Rows are points. The window is the flat piece filled in between its corners: a triangle in 3 columns, a solid with four corners in 4, and so on. A path goes straight from each point to the next, and from the last back to the first. List the points from which the path goes on through the window.
(in the rows, 128 means zero)

Window:
[[170  47 108 136]
 [ 41 130 105 147]
 [146 179 127  99]
 [204 137  86 121]]
Path:
(1): [114  91 107 106]
(2): [139  89 142 186]
(3): [136 169 137 163]
(4): [ 61 122  53  90]
(5): [ 40  96  95 116]
(6): [102 114 147 195]
(7): [ 88 121 140 189]
(8): [ 54 134  86 109]
(9): [159  75  69  66]
(10): [166 193 144 151]
(11): [160 160 131 138]
(12): [135 175 120  84]
(13): [183  63  87  60]
(14): [148 138 127 171]
(15): [152  72 126 195]
(16): [148  77  97  52]
Through the window after points: 7, 9, 11, 13

Window:
[[ 98 137 166 158 155 115]
 [114  86 186 192  81 100]
 [ 77  52 136 147 136 108]
 [204 233  44  87  94 146]
 [ 45  97  67 169 154 199]
 [ 89 144 136 138  51  76]]
Path:
(1): [ 82 123 173 150  71 139]
(2): [104 157 185  89  76 128]
(3): [123 147  66 183  98  81]
(4): [114 109  72 155 133 114]
(5): [104 162 134  99 104 194]
(6): [ 63  92 113 109 113 231]
(7): [ 76 125  64 181 154 150]
(8): [130 130  83 152 115 125]
(9): [108 134 124 116  90 153]
(10): [ 86 110 120 121 100 165]
(11): [115 112  70 197 105  92]
(12): [ 54  97  72 183 131  96]
(13): [ 84 108 110 124 140 203]
(14): [122 173 118  99  65 128]
(15): [164 170  63 170 111  78]
(16): [117 126  79 150  96  20]
Through the window after points: 2, 4, 6, 14, 16

Window, 8 rows:
[[163  49  95 155 159 136 137 140]
 [ 77  77  87 124 106 136 195 138]
 [172  65  79  65  56 234 152 187]
 [ 97 192  49 165 172  76  92  75]
 [230 106 104 130  95 128 178 121]
 [212 205 194 135 152 146 178 122]
 [193  85 162 165  85 131 121 128]
 [167 206 180  74 175  61 112 102]]
Path:
(1): [200 183 151 128 136 105 143 166]
(2): [136 115 111 128 134 111 163 161]
(3): [147  84 127 126 134 165 148  60]
(4): [169 110 108 121 169 121 152  37]
(5): [152 151 121 167 120  74 135 163]
(6): [179 188 135  84 135  76 160 178]
(7): [165 154 157  90 150 114 112  92]
(8): [177 168 178 117 150 155 176  86]
Through the window after points: 2, 6, 8

Window (9 x 9):
[[ 94 129 120 184 138 245   9 104 122]
 [149 170 145 144 103 102  79  92 146]
 [ 89 170 168 161  80 132 173 146 115]
 [126 207 143 112 130  98 149 200 127]
 [ 52 144 175  65  93 170 189  51 249]
 [182 154  57  80  95 117 153 151  92]
 [224 138  84 163 141 115 148 114 153]
 [ 30 150 187 107 142 104 178  85 162]
 [160  98 104 101  97 126  92 194 121]]
Path:
(1): [109 155  98 140 110 121 121 137 171]
(2): [ 75 144  82 154  79 109 122 169 180]
(3): [121 145 182  77 132 149 125 132 116]
(4): [106 152 197 102 140 167 135 112 124]
(5): [ 48 166 114 130  69 103 143 154 152]
(6): [ 72 160  65 156  84 101 152 155 170]
(7): [173 152 194  65 136 159  82 145  87]
(8): [182 134 196 122 133 157 119  98 126]
Through the window after points: none

Window (11 x 11):
[[ 77 181 167 145 122 170  64 199 125 189 151]
 [135 188 141 176 160 127 153  75 168 167 160]
 [ 88 190  31 118 218 153 149  91 101  58 191]
 [176 191  71 128 180 198 103  95 133   7 179]
 [159 124 148 145 183 175 157  81 116 118  81]
 [139 198 138 147 114 160 194 149 174  68 145]
 [ 15 202 154 114 147 168 102  48 115 142 169]
 [ 90  97  52 101 119 124 104  95 107 145 142]
 [179 111  98  49 123 150 138 185 138 199 165]
 [116  52 159 111 225 164  61 153 176 174 195]
 [165 111 141  67 125  36 151 135 124 193 119]]
Path:
(1): [128 143 124  71 155 132 120 140 161 180 105]
(2): [153  99 128 133 116 136 172 133  84 163 195]
(3): [102 124  77 143 147 142 176 113  70 111 225]
(4): [ 99 210 111 110 198 166  76 134 168 118 120]
(5): [ 65 186 138  72 151 175  88 104 198 152  85]
(6): [ 92 140 138 142 160 145 127  96  86 137 224]
(7): [115 124 125 110 138 147 117 118 107 144 178]
(8): [118 130 101 119 139 138  88 113 170 149 104]
Through the window after points: 3, 5

Window (11 x 11):
[[ 89  87 113 145  69  55 142 106  94 153 112]
 [141 136  67 140 146 105  93 149 124 136 103]
 [185 130 105 122 112  66 163  91 123 106 150]
 [ 91 135 131 121 115 196 115  91 192 111  88]
 [ 66 176 193 166 127 176 145 205 160  54 200]
 [179 153  85 133 170 141 212 183  92 148 109]
 [ 98 133 174  52  79 124 168 164  52  62 163]
 [ 45 154 209 106 181 147  63 158 160 136 203]
 [163 124 164 122 149 177  87  90  88 126 137]
 [180  68 149 126 130 148  98 167 249 105  80]
 [102 117 123 152 185 151 137 111 140  85 109]]
Path:
(1): [151 198 140 128 161 149 130 148 139 102  58]
(2): [135  46 118 125 134 146 137 157 164 113 193]
(3): [112  64 136 122 114 169 119 172 204 129 193]
(4): [134 150 170 140 144 143 119 158 164  82 104]
(5): [155 189 186 120 160  89  99 109 142 151  84]
(6): [105  89 134 122 119 178 111 160 142 100 185]
(7): [ 31  92  73 102 101 151 181 159 114 105 198]
(8): [136 170 195  99 114 118 129 131  65  88 124]
(9): [153 185 188 121 142 115 137 138 111 111 124]
(10): [137 106 111 124 148 138 144 164 116 121 138]
(11): [106 112  96 104 150 191 155 138 163 122 201]
(12): [131 149 168 122 137 133 118 160 133  99 101]
Through the window after points: 3

Window (12 x 12):
[[ 98  70  89 167 109  91 131 117 175  88 107 128]
 [106 120 123 160 187  91 118 120 166 107 158 181]
 [107 117 148 164 106  85 183 181 107 142 106 249]
 [ 90 123 133 146 123  22 145 106 163  90 100  70]
 [153 122 152 149 125 143  76 103 152 151  99 147]
 [132  60  78  99 153 107 108 171 129 144 107  91]
 [157  96 101 121 142  94 122  34 180 127  69 102]
 [189 125 134 154 115 133 182 139  95 129  99  97]
 [ 13 144 114  98 114 117 140 180  36  99 129 192]
 [203 149 108  91  86 132  63  80 119 118 106 170]
 [121 159  90 125 149 111 136 143 169 114  84  78]
 [ 97  93  34 110 161 150  78 160 154 220 202 127]]
Path:
(1): [133  78 126  96 134 102 156 120 166 101 144 125]
(2): [ 94 131  96 173 145  97 127 150 124 144 105 120]
(3): [144 113  88 169 149 117 140 140  94 130 112 137]
(4): [150 125 158  98 103 113 147 108 181 131 122  96]
(5): [167  85 166 124 132 120 143 117 184 123 117 135]
(6): [137 128  72 154 123  90 123 140 111 145 103 133]
(7): [139 139  63 181  98 101  85 118 123 159  90 125]
(8): [127  76 130  79 177 109 145  75 188 115 129 130]
(9): [126  75 117  86 128 152 113 117 216 137 136 113]
(10): [139 159 109 190 142  94  83 119  71 163  93 158]
(11): [118 149  99 231 157  65 119 101 115 145  85  88]
(12): [122  99 141  59  94  78 145 121 171  82 120 123]
Through the window after points: 3, 7, 9, 11

Window (14 x 14):
[[123 155  77 125 171 178 116 110 170 104  32  65  93 114]
 [ 59  99 145 116 120 109  86 207 115 157 197 157 185 170]
 [133 146 176 129  98 182  69 180 122  74 160 160 162 173]
 [135 145 109 153  84 105  35 201 176 123 186 210 125 143]
 [145 135 197  58 143  85 190  93 211  98  91 143  64 113]
 [166 158 113 156 154 129 128  96  75 153  97  92 108 198]
 [105 132 148  92 125 100  91 136  92  85 225 163 119  93]
 [145 185 167 140 140 128 215  71 210 118 129  49  90  94]
 [179 211 150  73 139  96 249 159 188  95  67 102  75  53]
 [166  90 156 157 132 124 193 146 164  76  92  72  49  92]
 [102 174 144 151  86 153 146  93 120 160  32 113  88  96]
 [108 171  80 102  28  89 122 100 142  99  39  75 144 148]
 [176  64 147  80  99 168  64 185 131 159 242 169 158 121]
 [130 122  62 168 118 177 169  93 135 101  76 150 150 145]]
Path:
(1): [207 170 139 167 174  90 107 114 149 138  46 117 152  94]
(2): [ 99 128 128  99  98 157 166 114 116 122 171  99  77 190]
(3): [121 139 119 102 114 131 131 130 135 113 158 116 102 150]
(4): [170 129 170 129 127  99 114 139 145 111 132 144 164  75]
(5): [166 134 168 143 147 131 129 139 126 119 109 138 153 112]
(6): [ 95 151 100  85  99 143 154 148 174 110 175 111  38 156]
(7): [104 150 109 109 101 133 151 133 147 118 112 114  95 159]
(8): [145 127 141 127 124  87 131 128 141 122 122 109 134  89]
Through the window after points: 1

Window, 14 rows:
[[127 154 140 177 164 147 139 174  81 123  31  85  57  74]
 [ 73 108 162  22 112 116 135 149 195 124 102 143 115 153]
 [117 122 122  74  94 153 183  63 148  66 133 177 108 109]
 [150 125  95  91 130 163 206 153  43 159 182 140 133 143]
 [ 23 246 121 146 149 175  90 116 179 201  97  54 153 143]
 [101 142  72 136 144  57 138 111 133 133 174 119 161  97]
 [138 176 124 100 171 129  88 150 148 200 135 208  43 191]
 [150 108 162  98 139 109 207  91 131 161 110 122 133 157]
 [ 87 114 105 111  30  91 132 156 215 138  63 146  60 201]
 [165  78  95 113 131 130 140 139 125 209 152  77 139  55]
 [186 196  92 180 142  68 173 158 118 127 101 208 158  45]
 [169 118  77 124 172 161 152 107  92  67 139 211 183 122]
 [132 165 153 131 143 155 151 226 194 136 196 105  82 200]
 [136  92 156 173 108 108 147 131  80 163  90 249  86 106]]
Path:
(1): [101 143 114 135 157 128 195 128 125 136  94 160 122 105]
(2): [157 135 135 113 113 143 127 141 123 140 120 148 103 133]
(3): [164 148 156 115 117 114 129 111 116 153 159 139 146 135]
(4): [103 126 107 109 171 132 179 150 133 152 106 151 105 114]
(5): [105 150 113  96 144 136 193 141 163 121 134 133 111 137]
(6): [174 142 117 137 100 130  41 133  89 182 136 106 135 133]
(7): [144 148 161 105 125  97 107  79 124 112 135 140 141 137]
(8): [107 119  68 144 145 165 190 203 168 167 102 156  97  99]
(9): [136 100  61 125 180 169 157 136 199 219 103 208 125 115]
(10): [137 185 174 148  98  84 132 165  53  88 122  33 107  80]
(11): [155 138 142 119  74  71 109 143 112 138 159  75 126 163]
(12): [ 99 142  77 125 170 108 168 125 146 139 136 170 145  81]
Through the window after points: 9, 11

Window (14 x 14):
[[ 87 190  36 214 194  88 131 102 162 184 128 177 205 181]
 [100 144 131 141 132  92 131  91 152 142 139 184  93 217]
 [158  53  95 152 100 154  78 154  80 109  67 146  77 173]
 [ 96 112  53  69 167 123 139 133 102  86 109 159 110 126]
 [137 129 124 135 180 203 141 151 139  58  97  46 113 179]
 [ 96  67 142 135 114 161 137 111  79 165 110 135 124 189]
 [121 134 212 112 124  77 131 166 132 140  62  96 144 144]
 [143 108 136 118 110 153 149 162 194 118 123 114 141 171]
 [113  84 113 217 138 130  62 162  97 162 151 176  92 114]
 [135 140  98 104 122  83 103 160 125 202 137 125  93 153]
 [177 169 119 157 176 228 214 103 140 141  75 108 124 102]
 [244 203 103 127 249 211  39 127 225 149 168 120 178  87]
 [179 117 149 145 182  97 136 160 137 175 150 159 132 176]
 [218 111 158 115  78 138 207  36 102 100 194 108 105 175]]
Path:
(1): [138 111 111 162 165 110 119 122 171 122 112 109 107 153]
(2): [165  72  95 206 173 140  78 105 188 145  72  92 115 168]
(3): [126 162 119  96 128 155 169 154  97 124 169 168 123 154]
(4): [138 167 116 129  92 171 150 173 171 107 139 165 130 185]
(5): [158  47 146 154 201  80 105  45  99 177 131  93 104 130]
(6): [129  87 109 151 159 137 148 111 126 132  90 139  93 152]
(7): [149 165 164  83  71 124 131 192  80 122 177 119 168 207]
(8): [135 143 140 130  61 127  85 198  57 184 128 197 155 194]
(9): [143 120  75 142 238 104 160  82 206 131 126  77  88 130]
(10): [139  40 111 143 131 110 147 125 131 133 109 126 104 168]
(11): [166 208 124 128 105 221  63 174 111 105  93 148 125 160]
(12): [155 154 120 124 125 168 139 157 157 107 127 126 140 165]
(13): [131  36 132 130 178  84 101 103 189 215 127 119 113 133]
(14): [149  65 116 129 165 150 144  85 185 130 119 127 102 136]
(15): [133 229 116 129 134 101 132 179  75 165 154 137 158 175]
(16): [169 150 128 115 123 196 154 142  71 127 134 145 130 149]
Through the window after points: 4, 8, 10, 12

Window (14 x 14):
[[115 147 116 134  32 171 125 153 110 145 133 169  83  94]
 [163 108  28 106 140  80  71 209 199 164 116 106 218 124]
 [ 65 132 165 145 147 163 132 115 138 153  76 170 142 146]
 [151  88 158 169  98 101 104 109 181 116 110 154 156 105]
 [172 135 143 136 131 170 115 117 138 170  59 172  90 106]
 [167 170  55 182 178  73  78 249 171 206 175 152 171 138]
 [147 167  46 149 147  46 126 198 155 232 109 198 177  85]
 [134 115 160 129  90 181 107  82 160 186 130 123 162  83]
 [104 228 135  43 224  87 130 115 207  87 181 109 162 166]
 [117 171 132 131  91 168  82  52  75 116 121 150 122 124]
 [ 82 168 113 122 217 139 132 100 170  43 180  84 135  81]
 [113 153  83  89 176 113 162  62 172  94 196  60 131 178]
 [141  87 182 129  88 137 114 137  65 174  95 146 122  86]
 [117 163 155 160  89 117 103 126 139 182  60 105 117 104]]
Path:
(1): [125 122 142 126 110 121  89 115 136 186  96 149 110 103]
(2): [160 144 140 143 128 167 133 124 116 124 100 147 134 110]
(3): [164 149 125 154 100 134 129 167  92 149 105 141 148 120]
(4): [ 55 121 111  91  90 147  83  92 213 165 164 150  68  83]
(5): [ 79 139 130 152 112 107  70 110 156 146 133 157  70  88]
(6): [167 158 129 132 127 133 130 139 128 159 101 119 191 136]
(7): [217 137 121 143  99 134 168 174 120 187 157 150 191  91]
(8): [ 70 148 110 141 142 103  73 139 149 163  87 153 109 123]
Through the window after points: 1, 3, 5, 7

Window (14 x 14):
[[ 44 168 168  91 159  82 111 148 140 106 134 144 106 132]
 [143 121 107 154 143  85 156 116 150 191  93 106 137 182]
 [113 173 119 189 174 153  82 152  44  84 113 109  81  85]
 [170  85 143  42 165 113 172 159 190  87  74 157 192 115]
 [140 112  63 134  78 107 178 153 144 136  52 126 117 118]
 [140 146  44 142 192  69 140 168 114  91  92 146 166  95]
 [163 191 157 156 170 137 110 172 166 162  83 124  82  87]
 [174 129  99 178  50 117 142 160 173 160 128  91 105 165]
 [135 139 128 121 177   7 125 126  92  60  76 161 160 168]
 [ 95 114  75  80 103  89 123 204  82 134 104  94 102  90]
 [182 167 130  79  32 190 104 170 137 133 117 183 128 128]
 [155 116 159 135 169  93 132 101 142 132 132 165  74 136]
 [138 148 131 104  95 107 122  94 105 107 144 102 131  87]
 [155 212 120 131 120 124 172 168 107 119 135 112 119 141]]
Path:
(1): [147 148  79 114 144 116 144 133 116  67 104  94  98 155]
(2): [143 209  76 125 164 122 118 148 125 103 103 120 102 115]
(3): [136  72 164 163  48  99 144 165  81 164 135 154 147 138]
(4): [141 143 141 123 135  96 154 160  97 121 116 147 124  91]
(5): [101 191  88 111 124 142  65 149 163  87  99 114 101 157]
(6): [149 160 114  91 108 141 110 141 148 104 105 120 111 138]
(7): [128 115 149 159 116  75 153 169 101 177 136 174 114  96]
(8): [135 145 170 185  75 136 161 188  99 171 105 168 156 135]
(9): [153 143  89 127 140  99 113 134 156 106 116  94  88 130]
(10): [176 139 105  78 137  94 116 128 143  43  97 109 116 176]
(11): [111 146 121 144 137  94 153 146 100 159 106 149 138  81]
(12): [143 144 143 119 145  93 126 173 141 140  95 168 144  80]
Through the window after points: 6, 8

Window, 14 rows:
[[ 55 117 134 122 104 162  91 200 234 131  89  79 199 121]
 [164  96 135 122 171  66 138 129 144 202  79 156  90 143]
 [184 153  62 141 137 111 127 134 112 113  62 120  79 102]
 [226 129 115  75 175  69 121 179 127 113 139 182  90  88]
 [209 101 135  92 123  77  79 122 121 106  90 109  65 144]
 [ 45 184 160  94  91 164  76 164 138 137  76  71 152  55]
 [ 63 178  91  41 136 162 125 120 153 135 108  55 197 125]
 [199  98 119 128 162 155  77  97 144 146 105 162  58 101]
 [101 104  83  98 144  53  59 133  86  37 134 182 127  45]
 [ 47 140  54  59  82 111 102 195 116 133 185 122 146 109]
 [130 115 175 151  69 163  82 155 144 132  85 138 225 121]
 [118 167  94 103  90  41  97 102 154  69 165 204  87  61]
 [106 128 100 107  93 115  84 145 179 181 120  59 197  64]
 [167 120 140 156 167  94 133 130 124 120 158 108  90 115]]
Path:
(1): [172  78 104 103 121 124 157  91 125  96 115 172  83 119]
(2): [191  95  99  83 123 136 206  85 179  83 126 112  88  65]
(3): [ 64 163 111 121 137  70   7 188 128 185 104 122 157 127]
(4): [136 134 121 142 149 101  70 143 130 127 105 134 130 104]
(5): [123 114 130  70 113 119 145 126 130 108 135 112  89  75]
(6): [129 120 148  76 110 133 168 150 132 106  87 147 100  41]
(7): [157 142  99 100 152  92  77 139 138 129 136 106 132 140]
(8): [153 149 131 119 145 118  82 132 151 173 122 146 124 137]
(9): [123  77 100 105 109  71 123 155 120  73  94 137  90  43]
(10): [ 73  97 129 102 104 149 178 145 191  70 142 136  85  38]
(11): [138 171 105 112 127  81  13 180 120 180  68  75 224 167]
(12): [152 204 107 111 156 116  47 174 155  76 113 134 137 147]
(13): [134  68 122 115 122  89 136  86 121 132 115 141 100  47]
(14): [144 100 134 102 113  95 122 134 170 127  94 134 129  89]
(15): [132 189 114 143 180 154  36 150 113 142 103  85 123 169]
(16): [148 166 130 127 162  86  43 169 155 183  89 107 110  97]
Through the window after points: 4, 6, 16
